Rows are points. To make a cloud, some directions were put in groups of two or more. Within a group, all points are equally far from the middle, so they leave a hole (a ring in 2 directions, a hollow ball in 3). The other directions are filled evenly. Then the cloud was stretched, turned, moved and blurred a little. Count the holes, and give their numbers of directions, smallest first.

Cloud (13 x 2)
[[ 45   4]
 [ -1  -9]
 [ 14  37]
 [ 15  15]
 [ 56  -7]
 [ -4 -30]
 [-52  -6]
 [ 60 -21]
 [ 44 -25]
 [  5 -25]
 [ 26 -16]
 [ 22  -5]
 [-17  14]]
Holes: 0

Cloud (14 x 2)
[[ 17 -47]
 [  4 -45]
 [ 55 -29]
 [  7 -45]
 [-23  10]
 [ 57 -24]
 [ 60  -5]
 [ 31  24]
 [-17  16]
 [ 58   2]
 [ 50 -35]
 [ 25 -46]
 [ 46 -38]
 [  8  27]]
Holes: 1 (2)

Cloud (19 x 3)
[[ -3 -23 -38]
 [-57  -7  12]
 [  7  25  24]
 [ 15  17  -8]
 [ 19  45 -17]
 [-21 -20 -48]
 [ 48 -15 -41]
 [ 19  13  19]
 [-20  34 -11]
 [ 24  43   6]
 [ 43  11 -36]
 [-35  10 -40]
 [  4   4  33]
 [-37 -26 -49]
 [-60   2  15]
 [-43  -4  -1]
 [-22   2   2]
 [-51   6   5]
 [  2 -34  22]]
Holes: 0

Cloud (22 x 3)
[[-34  36  26]
 [-10  56 -23]
 [ 31  -8  33]
 [ 40  19  24]
 [-42 -10   1]
 [ 42  23 -20]
 [ 47  23   1]
 [ 18 -21  34]
 [ -4  60   3]
 [-38   2  33]
 [-48  29  -6]
 [-19 -29   4]
 [ -3  46 -37]
 [-40  44  -2]
 [ 34   0  33]
 [ -4  -7  47]
 [-49  25  -4]
 [ 27  -6  37]
 [ 35  29  25]
 [-22   2  45]
 [-28  29  35]
 [-46   2  -7]]
Holes: 1 (3)

Cloud (21 x 3)
[[ 22   5  11]
 [ 19  -4   3]
 [-49 -19  12]
 [ -5  13  -9]
 [-27  27  19]
 [-46  -4   3]
 [-34  13 -15]
 [ -7   7  -1]
 [ 26  16   6]
 [-11 -34  29]
 [-60 -17  16]
 [-41  31  12]
 [ 27 -26 -20]
 [ 36 -22  23]
 [-26  -9 -30]
 [-18  34   8]
 [  0 -28 -28]
 [-22   8 -28]
 [ 15  25  -5]
 [ 22 -29  33]
 [ 11  28  39]]
Holes: 0

Cloud (27 x 4)
[[  9  50   6   2]
 [ -4 -39  -9  12]
 [ 23  15  31  33]
 [ 26 -43 -13   1]
 [ -7 -43  -9   4]
 [ 45   6 -18 -60]
 [ 26  13  17 -42]
 [ 59   8 -19 -40]
 [ -2 -52 -31 -26]
 [-20  -1   4 -34]
 [ 27  17  29  24]
 [-13 -15 -29 -20]
 [ 52 -24 -27   1]
 [ 23  45   5  -3]
 [ 32  19   7 -34]
 [ 37 -57  -2 -30]
 [  2 -19 -49 -34]
 [  2  45   2  -3]
 [ -6  19  39 -36]
 [-16 -28 -23 -19]
 [ 45 -11  12 -54]
 [  2  33  30 -17]
 [ 43  -9  -6  14]
 [ 39 -11  23 -33]
 [-19  16   1 -16]
 [  1 -11   8  49]
 [  0 -25 -35  21]]
Holes: 1 (2)

Cloud (29 x 4)
[[ 39  -1 -24 -18]
 [  6  -6 -29 -15]
 [-14  11  -5 -34]
 [ 18  37  60   3]
 [  0  -4  -3 -38]
 [ -6 -14  38 -28]
 [ 18  40  18  52]
 [ 39  -9  -5 -31]
 [-19 -18  40  14]
 [-26  17 -21  -2]
 [ 55  28  45  -4]
 [ -3 -23 -16  32]
 [-12 -24  42   3]
 [-10   4 -15 -28]
 [ -3 -33  37   6]
 [ -7  56  -7  27]
 [ 33 -14   3 -34]
 [ 40  29  54  18]
 [-13 -27   7  32]
 [ -5 -28  41  -2]
 [ 58   6  44  14]
 [ 47  25  52  14]
 [ 57  -7  40  17]
 [ 51 -21  33  -7]
 [ 48  12 -28  -4]
 [-20   3 -26   2]
 [ 23  -6 -31 -12]
 [ 41  19  30  49]
 [-10   1  33 -36]]
Holes: 2 (2, 2)

Cloud (56 x 6)
[[-39  10  -6  41 -33   1]
 [-49  -7  -9   8   4 -22]
 [ 15 -16   0  10  38  38]
 [-29  31 -40 -20 -40  -8]
 [ -2 -11  48 -23   6   0]
 [-39   0  12  11   0  18]
 [-56  -2   5 -12 -41  17]
 [ 25  11  11 -41  13  27]
 [-42   1 -51 -36 -23 -21]
 [-23 -49 -16 -43   7 -16]
 [ 10  -1 -40 -52  11 -33]
 [  2 -37 -11 -41 -10  16]
 [-43  10  -7  25 -43 -23]
 [-37   1 -50  -1 -27 -11]
 [ 13  29  21 -40 -31  12]
 [ -6 -33   1  19  -2 -10]
 [ 22   5  47  39 -36  -1]
 [  8  33  42 -37   7  14]
 [-47  18   5 -13 -21  39]
 [-53   7 -41  17 -25  14]
 [ 30 -15 -29 -46   6 -46]
 [-39   1  -1  25  -5 -33]
 [-14  -2  49 -23  19  30]
 [-40  18  27  -6 -15 -33]
 [-12  28 -27  35  22  29]
 [-11 -30  -8 -50 -25 -10]
 [ -4 -29   4  13 -22 -12]
 [-44  25  30   8  -8  37]
 [ -6  -6 -29 -60  16  14]
 [-18 -17 -15 -34 -46  -5]
 [  9 -13 -13   9 -40  16]
 [  8 -19 -20  27 -43 -25]
 [-11 -32 -13 -28 -21  -5]
 [  4   2  10  19 -22 -12]
 [-40  14  27 -19 -35   9]
 [-18  33  23 -10 -34  17]
 [ -3  19  -3  34 -12 -18]
 [-31 -11   8  -3 -26  50]
 [-22 -10  22 -34   0  31]
 [-28 -26  33  21 -26 -44]
 [ -6  18  10   2  -2  -1]
 [-48 -12  -8  -5  40  41]
 [  3  10 -35  49 -24 -30]
 [ 32   7  -2 -31 -22   8]
 [  8 -10  10  11 -32 -20]
 [ -8   8  37  -6 -12   0]
 [-37  10 -24  11  -3   1]
 [-31  32  15  23   0  -7]
 [ 38 -18  -8  18   0  30]
 [ 36  -5   0   7 -45 -21]
 [-47 -19 -17  33 -20 -11]
 [ -8 -17 -22  27 -42 -23]
 [-23 -10  15  32 -19  25]
 [  3 -20 -28  24   7 -39]
 [-43  19  -2 -21 -31  12]
 [ -2  11  23  -9 -30 -32]]
Holes: 0

Cloud (57 x 6)
[[ -6  -1 -17 -14   9 -40]
 [-23 -27 -37 -37 -13  15]
 [-48  24  19  20  11   9]
 [-44 -37 -28 -17 -23  17]
 [ 47  12  -8   6 -12 -17]
 [  6  29  37  21   1  24]
 [-26   6   1  13   3 -40]
 [ 31 -17  31 -20  -7  23]
 [ 11 -49 -22 -21   6 -18]
 [-34  21   4  14 -25 -23]
 [ 27 -33   3  10  -7  38]
 [-45   5 -33  31  10  13]
 [-39 -30  -2 -23  17  26]
 [ 26  13 -12 -16  26 -30]
 [ 13  12 -10  50  20   7]
 [ 31 -10  -8 -28 -30  15]
 [-28 -17  33  -3  16 -20]
 [ 43 -13  38  -8  18   0]
 [-25   1  24  16 -29 -27]
 [ 20 -13  29 -35  10  21]
 [-43  10  29  13 -19  26]
 [-12 -40 -23  -4  35  -8]
 [ 18  -5  11 -17 -15  46]
 [-24  37  10  19 -21  36]
 [  1  27  14 -45   4   9]
 [-42  15   5  24  26  -5]
 [ -3 -40   8 -12  35 -17]
 [-28  12 -10  15 -43  39]
 [-43 -20 -11 -29  12  34]
 [-26  32 -26  36 -14   7]
 [-13   1 -37 -35 -12  -9]
 [ 18  20  12   3  27  39]
 [  1 -14 -28 -38   3  40]
 [ 26  40 -20   5  -7   8]
 [-24 -51  12   6  -8 -17]
 [ 15  38  -6 -11  29  27]
 [ 41 -30 -15  14 -25   7]
 [-48 -20 -18  -4  25  23]
 [ 17  -7   4  50  -6 -23]
 [-20 -36  -8  20 -38 -15]
 [-18  -4 -14 -47 -21   2]
 [ 38  -9 -39   1  10   3]
 [ 13  43  -1   5  13  36]
 [ -4  27   0 -23  43  -6]
 [ 41 -22  22 -12  31 -19]
 [ 53 -17 -10  16  -5 -14]
 [ 29 -27 -26  29 -18  14]
 [ 23 -34   7  41   4  16]
 [ 23  31  24 -29  10  -1]
 [ -1 -45   4 -38   6  17]
 [-60   7   4 -12 -26  24]
 [-30   0 -30  25 -13 -24]
 [ 22  25  32  35  10  -6]
 [-23  30   2  32 -18 -21]
 [-24  -5 -13   9  37 -25]
 [ 34  -6   6 -28 -27   6]
 [ 29  36 -16  26   5  -2]]
Holes: 2 (2, 4)

Cloud (48 x 6)
[[ -9  24 -34 -23  22 -10]
 [  9  44   5   9  -6  -9]
 [-17 -17 -32  14  -1  41]
 [-23 -28 -42  -6  12  30]
 [-19 -24  -3  40  14  18]
 [ -5 -18  22 -41  -4  11]
 [-31  28   4   8   4   5]
 [ 14  32  22 -12 -10  24]
 [ 11 -29   4  25   7 -19]
 [ 31 -27  -4 -23  29  22]
 [-24 -22 -44   4  11  29]
 [  4  19 -18  19 -35 -21]
 [  6 -19 -34 -25  15  42]
 [  5  34   6 -18 -18  29]
 [ -2   7  -8 -60  -6  12]
 [ 26  11 -29 -31  23   2]
 [-14  23 -21  20  31  22]
 [-39 -11 -27  -8 -22   9]
 [ -9 -24 -35   5 -11 -27]
 [ 20  12  11  13 -34  10]
 [-17 -25 -33  -3 -14  31]
 [ -6  30  15  12   3 -14]
 [  4   7  -1  24  42   9]
 [-37  12 -30 -38  23   9]
 [-13   8 -17 -29  -5 -35]
 [-29  -6  -9 -58  33  21]
 [-16 -10   6  -4  51  41]
 [  1 -16 -43  15  -4 -15]
 [ -1  21 -10 -31 -28  18]
 [ 27  -6 -28   9 -23  18]
 [ 20 -10 -28 -17  32  -8]
 [-43 -11 -15 -36   2 -13]
 [-10 -13 -18 -18  51  -3]
 [-27  -5 -25  33 -19  -1]
 [ 10  10 -33  36  11   7]
 [  3   5 -18 -23 -23 -34]
 [-37  13 -29 -39  21   8]
 [ 15  -2 -42  -6  21  -5]
 [ 11  10   7 -17  41 -11]
 [ 22 -20  11  17   9  42]
 [  1 -12   7  18 -20  35]
 [ 39  20  -1  15  19  32]
 [ 27 -13   2  20  32   0]
 [ 12 -19 -24 -18 -29  10]
 [-28 -31 -43   2   4  14]
 [ 23  39   8   8  20   6]
 [  2   6  24 -32  35  41]
 [  3  -6  12 -56  -1   5]]
Holes: 3 (2, 2, 2)

Cloud (87 x 8)
[[ 24 -26   8   5  -5 -33  -5 -10]
 [-28   9  15 -10 -51  -7  -8  18]
 [ 20 -21  25 -37  11   5  -6  -2]
 [  7  37  -8 -32  -9  14   7  -3]
 [  2   0 -23 -20 -40  -1  21  14]
 [ -8  -4  35 -21 -33 -10  16 -27]
 [-20  39   1 -22 -12  17   9   4]
 [-36  14  -3  -4   1 -17  -6 -11]
 [ 12  16   8  -8  22   2  42  29]
 [ -9  45  27 -23 -24 -12  15   6]
 [  3  -2  28   5  32   5  21  31]
 [-35  -8  -9  -7   6  23   1 -15]
 [ 14   1  60  -4 -15 -25  -2   6]
 [-20 -29   8   6  -7  10 -29   3]
 [ 21  28  -4  -2  -9  16  34 -15]
 [ -9  13 -17 -20 -13 -14 -32  17]
 [ 36   7  45 -25   3 -18 -11   2]
 [-22  15 -10 -11  10  33  18   7]
 [-24  -2  17  -9  -7 -40 -23   9]
 [ -3 -11   5 -41 -11  20 -26  -4]
 [-17  13  18  -6  -7  41  21  -3]
 [-25  12  29 -12  14 -10 -13 -15]
 [ 15  37  -8  -9 -11 -24  -9  -7]
 [ 21   4  35   1  37  -6  14  -7]
 [-15  35  20 -11  -8 -22 -21  34]
 [-23 -19 -18 -21  -5  -6  35  11]
 [-34   4  -5  11   3   2  28  38]
 [ 21 -27  13   5  25  -6  19  26]
 [  0  -2 -31 -16 -16  27  -7  -1]
 [ -1   5  16 -27 -18 -13 -33  41]
 [ -8 -24  -9   8  -8 -20  42  -4]
 [ 11   7  -8 -17  35  -1 -19  12]
 [  9 -22  30  28   6 -16  19  -5]
 [  2  35  22  13 -15 -20 -11  -4]
 [ 18   2  25  -1  38 -19  27  19]
 [ -8  12 -14  20  13  -1  11 -19]
 [-17 -20 -14  17 -17  17 -10  31]
 [ 10  -1  -5  10  14  35 -15  17]
 [  9  16  24 -37 -19 -29  23 -17]
 [ -8  19  23 -19 -12 -20  45  25]
 [  5  15  17  17 -19  17  24 -24]
 [  5  14  -1  11   1   0 -35  13]
 [ 19  33  35   0 -21  20  20   4]
 [ 34  17  20  -9  20  28   8   5]
 [ -2  21  41 -33  15 -17 -11  -1]
 [ -2 -19  45 -32   9  -5   7   7]
 [  6   6  26  -7 -40 -10 -11 -24]
 [-17 -11 -26 -15  27   2  -4   8]
 [ 25   4   9   0  40 -10  28  22]
 [ 18 -12 -11 -26  -6 -15 -14 -20]
 [ 23  34   5 -34 -15 -10  22 -10]
 [-32   9  15   9 -17  22  -4  38]
 [ 27  -6  36 -15   9 -39  -2  22]
 [ -9 -12  23  14 -37 -23 -15  12]
 [  6  22   0  15 -17 -30 -18  29]
 [  9  13  17  -9  31  -3   3  45]
 [ 28  12  13 -21 -12 -53   3  16]
 [  3  36   5 -12 -12 -29 -22  30]
 [-10  22  23   3  14  26  27   2]
 [ -4 -28 -12  27   8 -12  -6  14]
 [-22  11  32 -41 -23  -3 -23  20]
 [  0   3 -26 -37  -6  18  12   6]
 [-24  10   3  18  -3 -40   0  10]
 [ 14   8 -22  -3 -17  31  18 -12]
 [ -6  -9   2  19 -43  -7  29   7]
 [ 23  18 -10 -21  -1 -30 -20  -1]
 [-19 -22  -4 -28 -33   2  27   2]
 [ 10   6  24  -1 -26  -3 -39   6]
 [ 26  10 -11  -5  -7   1  50   4]
 [ 15  16   0   0  14  15  -2  48]
 [  7   7  49 -10  22 -32   2   6]
 [  5  31  -6 -25  -2 -24 -22   0]
 [ 14 -11  10  28 -25 -30  17  25]
 [  9   8  21  16  21 -38  37   5]
 [ -8 -13  -6 -18  28 -28  -9   0]
 [ 22  16  34 -35   8   4  22  18]
 [-18  -4  10 -12 -44   8  -2 -23]
 [ -1   8   6 -36 -14   9  11 -34]
 [ 15  -5   7 -19 -36 -39  10  27]
 [ 21  39   5  -9  -6 -42  16  30]
 [ 12   9  -4  17  35 -14 -10   2]
 [ 26  12  27 -21 -14 -48  23  -1]
 [ 23   4 -21 -26  -8   6  32  16]
 [ 14  15  32   9 -17 -31  37 -13]
 [ -9  16  -4  -3 -34 -28  -4  45]
 [-34 -21 -17  -5  16   7  -7   9]
 [ 15  16  48 -18 -16  10 -21  -9]]
Holes: 1 (8)
